Rows are points. The ring and each string are closed loops that go straight from each point to the next, and from the last back to the first. Before rounding, they use only three directions, however many columns there are. Count how often each string passes through the ring. Passing back the other way cancels.
In the rows, 128 means zero.

Ring (7 x 4):
[[149 113 129 148]
 [129 143 123 143]
 [103 149 120 128]
 [ 78 123 129 103]
 [ 87  87 138  99]
 [108  70 138 108]
 [141  77 133 132]]
String (24 x 4):
[[125  79 164 118]
 [119  87 149 118]
 [115  85 124 118]
 [113  71 116 114]
 [110  52 119 107]
 [110  44 157 100]
 [111  61 169 104]
 [114  88 158 114]
 [114 101 138 120]
 [112  82 106 118]
 [116  59 113 114]
 [122  51 126 114]
 [124  58 115 119]
 [133  49 132 120]
 [141  54 155 123]
 [131  85 159 124]
 [126  91 143 125]
 [129  91 149 126]
 [130  89 153 126]
 [119 100 133 124]
 [122  86 106 126]
 [135  56 105 127]
 [141  41 125 124]
 [137  52 161 119]]
Times through: 3
String (25 x 4):
[[105 120 140 118]
 [106 111 116 120]
 [ 96 121 137 113]
 [ 76 132 150 101]
 [ 60 130 134  92]
 [ 59 121 115  92]
 [ 80 112 107 104]
 [102 110 122 117]
 [ 93 119 150 109]
 [ 67 129 162  93]
 [ 52 130 134  87]
 [ 68 122 108  99]
 [ 91 113 100 113]
 [ 99 119 133 116]
 [100 116 115 118]
 [ 84 128  99 112]
 [ 74 146 112 109]
 [ 77 156 138 110]
 [ 91 147 155 115]
 [102 127 134 119]
 [103 119 115 121]
 [ 80 144  95 115]
 [ 73 156 113 110]
 [ 76 159 149 108]
 [ 95 132 146 115]]
Times through: 0

Ring, 8 rows:
[[146 144  83 121 120 145 107 111]
 [145 177 125 123 117 166 124 127]
 [133 179 169 122 125 176 146 151]
 [112 147 188 114 139 168 165 169]
 [ 99 109 170 107 147 152 166 168]
 [104  73 122 106 151 128 145 148]
 [124  79  82 112 143 120 117 123]
 [138 106  71 117 131 128 106 111]]
String (19 x 8):
[[134 103 143 124 152 135 129 148]
 [126  83 154 122 162 129 136 157]
 [104  69 162 111 165 130 155 168]
 [ 74  66 164  94 158 138 181 176]
 [ 72  97 133  88 134 151 178 158]
 [ 95 116 124  99 130 152 158 146]
 [124 119 145 118 143 146 139 149]
 [117  96 171 118 158 140 149 166]
 [ 92  71 162 104 160 134 165 170]
 [ 81  57 135  95 156 128 166 162]
 [ 83  57 111  94 149 125 158 149]
 [105  39 112 108 164 109 137 147]
 [124  59 114 118 161 113 124 141]
 [135 102 130 123 149 133 124 141]
 [121 102 111 113 140 135 131 135]
 [105  91  87 102 134 133 136 128]
 [ 98  61  67  97 139 118 134 124]
 [119  35  93 113 165 101 120 135]
 [127  63 125 120 163 116 125 146]]
Times through: 0
String (18 x 8):
[[ 92  45 134 103 164 119 154 160]
 [120  70 133 116 160 122 134 150]
 [131  92 131 121 153 129 126 144]
 [138  56 110 125 165 107 111 137]
 [117  48  58 107 148 104 114 117]
 [109  82  63 102 132 124 125 117]
 [107 109  86 101 126 140 137 125]
 [126 109 109 115 138 137 127 132]
 [109 106  89 103 129 139 136 126]
 [106  51  48  99 141 109 121 114]
 [ 97  71  72  96 136 123 137 126]
 [118 104 119 112 140 138 136 139]
 [112 114 118 108 134 145 142 139]
 [ 82  87 103  90 133 140 160 142]
 [ 72  65 121  88 146 134 170 155]
 [100  68 157 109 163 130 157 166]
 [ 81  53 152  98 162 128 169 170]
 [ 82  66 130  95 150 132 165 157]]
Times through: 0

Ring, 9 rows:
[[176  97 118  84 137  98 128 129 124]
 [166 144 121  97 120 105 120 112 145]
 [141 178 127 115 112 132 104  98 158]
 [119 177 127 122 119 160  90  99 154]
 [103 149 128 123 134 184  82 107 138]
 [104 107 137 120 145 190  89 114 118]
 [130  60 146 108 151 165 113 122  98]
 [147  49 141  98 152 144 123 129  96]
 [172  65 123  82 148 108 130 136 108]]
String (29 x 9):
[[ 83 167 103 119 146 203  56 119 146]
 [ 88 166 135 135 128 202  74  97 144]
 [117 147 159 135 114 171 105  85 138]
 [127 126 140 117 129 159 104 105 130]
 [110 117 109 105 154 178  79 130 125]
 [ 79 129 107 116 159 214  57 128 127]
 [ 82 143 133 132 140 212  70 105 132]
 [103 144 150 135 124 188  92  92 135]
 [129 129 147 121 124 157 108  99 131]
 [118 124 118 108 144 167  88 121 129]
 [100 141 103 109 150 186  69 126 136]
 [ 93 169 116 123 135 192  68 109 148]
 [104 190 153 144 104 181  91  76 157]
 [121 164 145 129 113 162 101  89 147]
 [131 129 121 106 136 150  98 117 133]
 [124 157 109 107 134 154  86 117 146]
 [119 206 116 121 113 154  83  97 169]
 [126 216 145 136  92 148 101  74 173]
 [129 226 149 139  85 143 104  67 178]
 [129 213 111 116 110 140  88  98 174]
 [133 163 107 104 130 141  91 117 150]
 [135 136 114 103 136 143  98 120 138]
 [136 154 149 125 110 145 113  90 144]
 [127 198 146 133  98 150 103  78 164]
 [118 209 131 130 104 158  89  85 169]
 [111 189 100 112 130 165  72 113 160]
 [121 146 109 106 139 159  85 121 141]
 [130 125 120 105 139 152  97 120 131]
 [114 137 103 104 148 169  78 127 136]]
Times through: 2
String:
[[103  95 160 131 138 195 100 101 111]
 [116 109 155 126 131 177 105 100 119]
 [133 115 143 115 130 153 110 106 126]
 [123  96 121 103 152 165  95 128 116]
 [105  74 127 109 162 192  87 130 103]
 [104  67 153 122 152 197  99 115  98]
 [118  78 177 132 132 181 118  95 104]
 [129  77 173 126 131 168 123  98 105]
 [134  39 164 114 148 165 125 115  88]
 [143  22 143  96 163 153 122 136  82]
 [145  38 110  80 173 143 108 154  92]
 [142  91 123  98 147 143 109 127 116]
 [144 101 149 113 129 142 122 106 120]
 [154  55 165 110 135 137 138 110  98]
 [150  66 166 114 132 141 135 106 103]
 [141  92 134 103 141 145 113 120 116]
 [140  85 164 119 129 151 126 101 111]
 [134  84 169 124 129 160 125  98 109]
 [136 100 125 102 144 149 105 123 119]
 [130  98 137 110 141 158 107 116 117]
 [117 100 163 129 130 177 110  97 115]]
Times through: 0

Ring, 7 rows:
[[199 114 123 128 135 127 130  91 136 146  87 112]
 [154 152 150 116 139 117 159 136 123 130  81 133]
 [ 98 153 174 109 141 109 172 161 121 117 115 144]
 [ 66 126 177 112 141 107 161 160 124 117 161 140]
 [ 77  93 165 119 138 111 142 134 133 125 183 127]
 [128  69 147 129 134 121 126  92 148 139 169 111]
 [181  79 129 133 133 127 122  73 148 148 127 105]]
String:
[[130  80 171 126 133 119 151  86 160 133 151 119]
 [113  55 184 128 131 118 152  73 173 132 180 116]
 [ 92  53 172 127 133 116 138  91 159 132 202 115]
 [ 84  73 148 125 137 115 122 122 133 132 200 117]
 [ 54  77 186 119 137 109 152 126 147 121 207 129]
 [ 43  89 184 116 139 107 153 144 137 118 206 134]
 [ 41 102 160 116 141 106 135 166 116 120 206 133]
 [107 113 131 121 140 115 123 146 113 133 156 124]
 [111 112 149 120 139 115 139 134 126 130 147 126]
 [ 87 107 185 116 137 111 165 129 144 121 158 134]
 [ 43  95 192 114 138 106 161 144 140 116 199 137]
 [ 61  88 159 120 139 110 133 143 127 125 202 127]
 [ 98  91 131 124 139 116 114 135 119 135 182 118]
 [108  82 119 127 138 118 103 127 118 140 185 112]
 [131 101 128 125 138 119 120 123 123 138 148 117]
 [127  81 165 126 134 119 145  92 154 134 155 118]
 [138  59 170 130 131 122 145  66 170 137 162 111]
 [157  43 150 136 130 126 125  51 170 146 167 101]
 [163  67 107 135 135 127  95  86 133 152 159  99]
 [166  41 132 138 131 128 110  53 161 151 168  96]
 [147  44 169 134 129 124 141  50 179 141 167 106]]
Times through: 2
String:
[[193 117  91 130 138 127 102 113 111 151 100 107]
 [236 112  94 134 135 133 109  79 129 157  69 101]
 [233 101 126 133 132 132 134  57 154 152  70 105]
 [193  97 149 129 132 126 147  69 158 143  95 112]
 [154 104 151 125 135 121 145  98 144 137 120 119]
 [168 102 102 130 137 125 103 112 117 148 128 108]
 [154 102 118 127 137 122 115 113 123 143 133 112]
 [151  88 151 127 134 122 139  89 149 139 135 115]
 [159  51 163 134 130 125 139  50 175 143 154 105]
 [154  37 145 137 130 127 118  51 168 148 176  98]
 [144  62 122 134 134 124 104  88 139 147 171 102]
 [139  91 120 128 137 121 111 114 124 142 153 111]
 [132  91 153 125 135 119 139 103 144 135 147 118]
 [131  70 167 128 133 120 145  80 161 136 159 115]
 [144  43 158 134 130 124 130  56 171 143 175 104]
 [162  52 121 137 132 128 103  69 149 151 166  97]
 [153  95 113 129 137 123 108 111 123 145 141 109]
 [139 107 143 123 137 119 137 115 133 136 131 120]
 [152  97 154 125 134 121 145  94 148 137 125 118]
 [145 110 134 124 137 120 130 118 127 138 128 119]
 [186 104  93 131 137 127  99 106 116 152 116 105]
 [223 100 106 134 134 132 114  73 138 155  85 102]
 [217 104 147 130 132 129 151  61 160 146  71 111]
 [185 111 152 126 134 124 153  83 151 140  89 118]
 [165 114 132 125 137 122 133 109 130 140 109 117]]
Times through: 0
